Rows are points. To make a cloud, some directions were put in groups of two or more. Within a group, all points are equally far from the middle, so they leave a hole (a ring in 2 directions, a hollow ball in 3). The other directions are filled evenly. Then the cloud was stretched, turned, moved and blurred a little. How many holes are there, and how many directions does each take, smallest first?

Cloud, 15 rows:
[[-0.29 -0.47]
 [-0.07 -0.48]
 [-0.55  0.14]
 [-0.27 -0.47]
 [ 0.05 -0.46]
 [-0.35  0.36]
 [ 0.09 -0.43]
 [-0.41  0.32]
 [-0.49  0.24]
 [-0.58  0.02]
 [-0.51  0.22]
 [ 0.18 -0.35]
 [-0.53 -0.27]
 [-0.04  0.41]
 [-0.36 -0.44]]
Holes: 1 (2)

Cloud, 21 rows:
[[ 0.63  0.12  0.56]
 [-0.15  0.49 -0.19]
 [-0.26  0.08 -0.32]
 [ 0.67  0.34  0.26]
 [ 0.25  0.52  0.57]
 [-0.21 -0.08  0.63]
 [-0.46  0.08  0.20]
 [-0.28  0.37 -0.20]
 [ 0.04 -0.45 -0.07]
 [-0.31  0.15 -0.27]
 [ 0.66 -0.15  0.41]
 [-0.36 -0.25  0.16]
 [-0.29  0.19 -0.28]
 [ 0.02 -0.32 -0.27]
 [ 0.70  0.09  0.43]
 [ 0.17 -0.49  0.34]
 [ 0.48  0.55  0.21]
 [-0.01 -0.49  0.19]
 [-0.23  0.40  0.51]
 [ 0.67 -0.12  0.02]
 [ 0.53  0.50  0.06]]
Holes: 1 (3)

Cloud (28 x 4):
[[ 0.52 -0.47  0.11  0.03]
 [ 0.16  0.02  0.55  0.20]
 [ 0.39  0.33 -0.64  0.36]
 [ 0.23  0.31 -0.87  0.21]
 [-0.52  0.03 -0.03  0.26]
 [ 0.19  0.48 -0.36  0.46]
 [-0.53 -0.02  0.25 -0.03]
 [-0.16  0.27 -0.37 -0.02]
 [ 0.36 -0.05  0.34 -0.15]
 [ 0.67 -0.29 -0.72 -0.18]
 [ 0.65  0.00 -0.29  0.02]
 [-0.34 -0.24 -0.06 -0.53]
 [ 0.36  0.55 -0.11  0.37]
 [-0.07 -0.13  0.67 -0.14]
 [-0.32  0.40 -0.79 -0.22]
 [ 0.59  0.21  0.15  0.02]
 [ 0.39 -0.27 -0.31 -0.48]
 [-0.36  0.66  0.18 -0.17]
 [-0.03  0.51 -0.80 -0.17]
 [-0.24 -0.26 -0.16 -0.55]
 [-0.21 -0.22  0.15  0.05]
 [-0.08  0.09 -0.32 -0.37]
 [-0.15  0.97 -0.28 -0.37]
 [-0.32  0.09  0.02  0.19]
 [ 0.52 -0.55 -0.26 -0.34]
 [ 0.56 -0.09  0.36 -0.37]
 [ 0.35  0.06 -0.26  0.42]
 [-0.13  0.20  0.18 -0.30]]
Holes: 0

Cloud (26 x 4):
[[-0.44  0.39 -0.17 -0.12]
 [ 0.39 -0.19  0.55 -0.10]
 [-0.08 -0.79  0.42 -0.06]
 [-0.13 -0.38 -0.07  0.65]
 [-0.33 -0.33 -0.48 -0.02]
 [-0.49  0.38  0.04 -0.18]
 [ 0.10  0.55 -0.09 -0.35]
 [-0.17  0.13  0.48  0.42]
 [-0.23 -0.30  0.21  0.62]
 [-0.04  0.32  0.56 -0.11]
 [ 0.64  0.32 -0.29  0.14]
 [ 0.19 -0.08  0.03 -0.58]
 [-0.29  0.38  0.44 -0.17]
 [ 0.44  0.43 -0.14  0.42]
 [ 0.52 -0.62  0.00  0.30]
 [ 0.36 -0.64 -0.26  0.33]
 [-0.25  0.40  0.44 -0.20]
 [ 0.22 -0.11  0.47 -0.41]
 [-0.04 -0.73  0.43 -0.16]
 [ 0.42 -0.06  0.55  0.00]
 [ 0.09  0.59 -0.32  0.01]
 [-0.08 -0.58  0.28 -0.44]
 [ 0.16  0.43 -0.28  0.45]
 [ 0.55 -0.34 -0.40  0.06]
 [-0.65 -0.36  0.37  0.00]
 [ 0.04 -0.43 -0.38 -0.36]]
Holes: 2 (2, 2)

Cloud (54 x 6):
[[ 0.56 -0.09 -0.32 -0.25 -0.24  0.30]
 [-0.15 -0.30  0.42 -0.50 -0.78  0.03]
 [ 0.15 -0.77  0.09 -0.08 -0.62  0.13]
 [-0.42  0.21  0.27 -0.42 -0.02  0.48]
 [-0.42 -0.57  0.16 -0.56  0.20 -0.09]
 [-0.51 -0.05 -0.07  0.04 -0.73 -0.42]
 [ 0.23  0.15  0.43  0.49  0.11 -0.33]
 [-0.17  0.20  0.36 -0.49 -0.46  0.42]
 [-0.14 -0.14 -0.51  0.48  0.45  0.11]
 [ 0.15 -0.29 -0.71 -0.01  0.29  0.05]
 [-0.53  0.19  0.19  0.14 -0.27  0.52]
 [ 0.09  0.54 -0.17  0.28  0.48  0.30]
 [-0.01  0.04 -0.14  0.53  0.36 -0.39]
 [-0.35 -0.37 -0.24 -0.01 -0.88  0.08]
 [ 0.15  0.39  0.34 -0.49  0.29 -0.35]
 [-0.20 -0.20  0.23  0.55 -0.17  0.52]
 [-0.14  0.13 -0.25 -0.81 -0.20  0.27]
 [ 0.12 -0.13  0.28  0.71 -0.19  0.36]
 [-0.15 -0.18  0.11 -0.54 -0.90 -0.23]
 [-0.26 -0.48 -0.17 -0.47 -0.55  0.38]
 [-0.06  0.30  0.62 -0.51 -0.41 -0.34]
 [ 0.55 -0.04 -0.16 -0.15 -0.58 -0.30]
 [ 0.41 -0.02  0.57  0.04  0.09 -0.33]
 [-0.53 -0.19 -0.57 -0.43 -0.28  0.21]
 [-0.37  0.18 -0.63 -0.37 -0.37  0.22]
 [ 0.44  0.22 -0.15 -0.51 -0.06  0.35]
 [-0.62  0.49  0.02 -0.11  0.16  0.30]
 [-0.23 -0.25  0.04 -0.47 -0.88 -0.34]
 [-0.33 -0.61  0.10 -0.47  0.28  0.11]
 [-0.61  0.18 -0.43  0.06 -0.31  0.35]
 [ 0.16  0.45  0.31  0.31  0.21 -0.40]
 [ 0.30  0.14 -0.58  0.44 -0.22  0.28]
 [ 0.25  0.22 -0.63  0.38 -0.08  0.30]
 [ 0.48  0.11 -0.38 -0.30 -0.48  0.19]
 [-0.43  0.22 -0.05  0.22 -0.79  0.03]
 [-0.31 -0.75 -0.16 -0.14 -0.18 -0.48]
 [-0.74  0.05 -0.15  0.00 -0.15 -0.45]
 [-0.30  0.70 -0.35  0.00  0.31 -0.09]
 [-0.52 -0.51 -0.31 -0.60 -0.01 -0.05]
 [ 0.12  0.55  0.00  0.35 -0.39 -0.38]
 [ 0.10  0.61 -0.34  0.33  0.19  0.36]
 [ 0.26 -0.27  0.07 -0.30  0.52 -0.14]
 [-0.38 -0.02  0.38 -0.25 -0.22  0.55]
 [-0.30  0.61 -0.06  0.17 -0.47  0.31]
 [-0.01  0.36 -0.34  0.26  0.30 -0.44]
 [ 0.19 -0.08  0.44  0.09  0.48 -0.27]
 [-0.22 -0.05  0.21 -0.77 -0.42 -0.52]
 [-0.33 -0.25  0.28  0.55  0.20 -0.30]
 [-0.38 -0.06 -0.07 -0.87 -0.06 -0.35]
 [-0.50 -0.14  0.17  0.19  0.19  0.53]
 [ 0.18 -0.48 -0.05 -0.31  0.48 -0.06]
 [-0.34 -0.16  0.33  0.32 -0.19  0.58]
 [ 0.35  0.48  0.14  0.35  0.01  0.44]
 [-0.31 -0.55  0.12 -0.40  0.26  0.30]]
Holes: 3 (2, 2, 2)
